Every row gives one point. Each copy is the shape, with its points in the same order, turned, moved and blurred by noise. Say if it was mirrored as well.

Shape (6 x 2):
| +0.03 | -0.33 |
| -0.08 | -0.50 |
| -0.20 | -0.95 |
| -0.04 | -0.03 |
| +0.41 | +0.03 |
| +0.27 | +0.56 |
Copy 1 (6 x 2):
| +0.25 | -0.32 |
| +0.26 | -0.53 |
| +0.37 | -0.99 |
| +0.01 | -0.15 |
| +0.40 | +0.16 |
| -0.01 | +0.54 |
Copy 1 is: only turned
Copy 2 (6 x 2):
| -0.36 | +0.02 |
| -0.52 | -0.13 |
| -0.95 | -0.30 |
| -0.04 | -0.03 |
| -0.06 | +0.43 |
| +0.49 | +0.34 |
Copy 2 is: mirrored
Copy 3 (6 x 2):
| -0.48 | +0.06 |
| -0.65 | -0.02 |
| -1.12 | -0.22 |
| -0.20 | +0.04 |
| -0.14 | +0.47 |
| +0.37 | +0.40 |
Copy 3 is: mirrored

Shape (9 x 4):
| +0.35 | +0.36 | +0.17 | +0.12 |
| +0.05 | +0.43 | -0.42 | +0.38 |
| -0.23 | +0.29 | -0.22 | +0.22 |
| -0.24 | +0.23 | -0.47 | -0.25 |
| -0.29 | +0.30 | +0.29 | +0.09 |
| -0.27 | +0.18 | -0.36 | +0.30 |
| +0.36 | -0.80 | +0.76 | -0.01 |
| +0.35 | -0.82 | +0.98 | +0.41 |
| +0.14 | -0.81 | +0.27 | -0.17 |
Copy 1 (9 x 4):
| +0.06 | +0.12 | -0.27 | +0.46 |
| +0.70 | +0.43 | +0.10 | +0.62 |
| +0.32 | +0.42 | +0.14 | +0.31 |
| +0.55 | +0.50 | -0.09 | -0.16 |
| -0.14 | +0.41 | +0.18 | +0.20 |
| +0.60 | +0.36 | +0.34 | +0.22 |
| -0.31 | -1.01 | +0.02 | -0.13 |
| -0.58 | -1.09 | +0.29 | +0.20 |
| +0.16 | -0.80 | +0.10 | -0.29 |
Copy 1 is: mirrored
Copy 2 (9 x 4):
| -0.20 | +0.10 | -0.10 | +0.10 |
| +0.33 | -0.09 | -0.51 | +0.09 |
| +0.43 | -0.21 | -0.12 | +0.03 |
| +0.40 | -0.23 | -0.19 | -0.57 |
| +0.29 | +0.08 | +0.35 | +0.01 |
| +0.52 | -0.27 | -0.26 | -0.09 |
| -0.74 | -0.59 | +0.60 | +0.35 |
| -0.69 | -0.65 | +0.79 | +0.88 |
| -0.45 | -0.78 | +0.56 | +0.04 |
Copy 2 is: mirrored
Copy 3 (9 x 4):
| +0.30 | +0.39 | +0.15 | -0.18 |
| +0.01 | +0.50 | -0.22 | +0.32 |
| -0.23 | +0.23 | +0.01 | +0.22 |
| -0.50 | +0.32 | -0.33 | -0.09 |
| -0.19 | +0.13 | +0.42 | -0.04 |
| -0.25 | +0.14 | -0.15 | +0.37 |
| +0.59 | -0.80 | +0.21 | -0.69 |
| +0.82 | -0.89 | +0.50 | -0.42 |
| +0.15 | -0.71 | -0.12 | -0.53 |
Copy 3 is: only turned
Copy 4 (9 x 4):
| +0.04 | -0.09 | +0.03 | -0.43 |
| -0.29 | +0.15 | -0.47 | -0.15 |
| -0.34 | +0.21 | -0.13 | +0.08 |
| -0.01 | +0.57 | -0.12 | +0.24 |
| -0.35 | +0.09 | +0.37 | -0.07 |
| -0.38 | +0.16 | -0.24 | +0.19 |
| +0.45 | -0.91 | +0.67 | +0.27 |
| +0.15 | -1.27 | +0.66 | +0.18 |
| +0.45 | -0.53 | +0.41 | +0.61 |
Copy 4 is: mirrored

Shape (12 x 8):
| -0.55 | -0.12 | -0.34 | -0.20 | +0.26 | +0.27 | -0.58 | -0.66 |
| +0.60 | +0.03 | -0.34 | -0.36 | +0.34 | -0.22 | +0.45 | -0.25 |
| +0.09 | +0.01 | -0.66 | +0.56 | +0.00 | +0.45 | -0.51 | +0.87 |
| +0.33 | +0.82 | -0.57 | -0.18 | -0.40 | -0.14 | +0.21 | +0.21 |
| +0.13 | -0.26 | -0.78 | -0.35 | -0.12 | +0.33 | -0.40 | +0.10 |
| +0.81 | -0.23 | -0.39 | -0.77 | +0.51 | -0.01 | -0.05 | -0.23 |
| +0.37 | -0.01 | -0.43 | +0.46 | -0.53 | +0.22 | -0.71 | +0.27 |
| +0.47 | +0.08 | -0.51 | +0.53 | -0.22 | -0.17 | -0.22 | -0.26 |
| -0.53 | -0.01 | -0.10 | +0.10 | +0.25 | -0.81 | -0.11 | +0.50 |
| -0.29 | +0.25 | +0.39 | -0.29 | +0.44 | +0.43 | -0.20 | -0.29 |
| -0.13 | -0.48 | -0.68 | -0.23 | +0.03 | +0.26 | +0.14 | +0.50 |
| -0.27 | -0.53 | +0.00 | -0.98 | +0.26 | +0.05 | +0.24 | -0.27 |
Copy 1 (12 x 8):
| -0.14 | -0.10 | -0.78 | +0.09 | -0.65 | +0.22 | -0.35 | -0.86 |
| +0.24 | -0.14 | -0.15 | -0.72 | -0.16 | +0.36 | -0.17 | +0.35 |
| +0.01 | +0.01 | -0.55 | +1.19 | -0.35 | +0.64 | +0.02 | +0.52 |
| -0.26 | +0.49 | +0.42 | -0.04 | -0.44 | +0.67 | -0.32 | +0.45 |
| +0.16 | -0.14 | -0.60 | +0.21 | -0.90 | +0.58 | -0.48 | +0.19 |
| +0.67 | +0.02 | -0.68 | -0.72 | -0.49 | +0.43 | -0.38 | +0.33 |
| +0.36 | -0.02 | -0.09 | +1.02 | -0.36 | +0.57 | -0.55 | +0.07 |
| +0.23 | -0.21 | +0.10 | +0.32 | +0.06 | +0.63 | -0.48 | -0.08 |
| -0.70 | -0.05 | -0.44 | +0.26 | +0.00 | -0.47 | -0.47 | +0.40 |
| +0.12 | +0.42 | -0.49 | -0.07 | -0.60 | -0.26 | +0.24 | -0.52 |
| -0.17 | -0.51 | -0.54 | +0.21 | -0.87 | +0.30 | -0.08 | +0.55 |
| +0.05 | -0.31 | -0.58 | -0.66 | -1.03 | -0.40 | -0.23 | -0.04 |
Copy 1 is: mirrored
Copy 2 (12 x 8):
| -0.73 | +0.11 | +0.09 | -0.09 | -0.26 | +0.11 | -0.68 | -0.60 |
| +0.44 | +0.18 | +0.52 | +0.20 | -0.17 | +0.02 | +0.41 | -0.20 |
| -0.06 | -0.09 | -0.65 | +0.41 | +0.12 | +0.33 | -0.46 | +0.91 |
| +0.44 | +0.87 | -0.16 | +0.39 | +0.01 | -0.45 | -0.13 | +0.41 |
| +0.07 | +0.10 | -0.34 | -0.02 | -0.69 | +0.19 | -0.31 | +0.26 |
| +0.43 | -0.03 | +0.70 | -0.10 | -0.73 | +0.19 | +0.12 | +0.07 |
| +0.21 | -0.21 | -0.59 | +0.61 | -0.26 | -0.15 | -0.86 | +0.53 |
| +0.36 | -0.04 | -0.15 | +0.91 | -0.16 | -0.02 | -0.38 | -0.05 |
| -0.82 | -0.02 | +0.00 | +0.53 | +0.20 | -0.57 | +0.42 | +0.29 |
| -0.31 | +0.14 | +0.58 | -0.38 | +0.35 | -0.18 | -0.62 | -0.06 |
| -0.08 | -0.11 | -0.62 | -0.28 | -0.26 | +0.21 | +0.24 | +0.28 |
| -0.16 | -0.13 | +0.27 | -0.71 | -0.38 | -0.28 | +0.26 | -0.40 |
Copy 2 is: mirrored
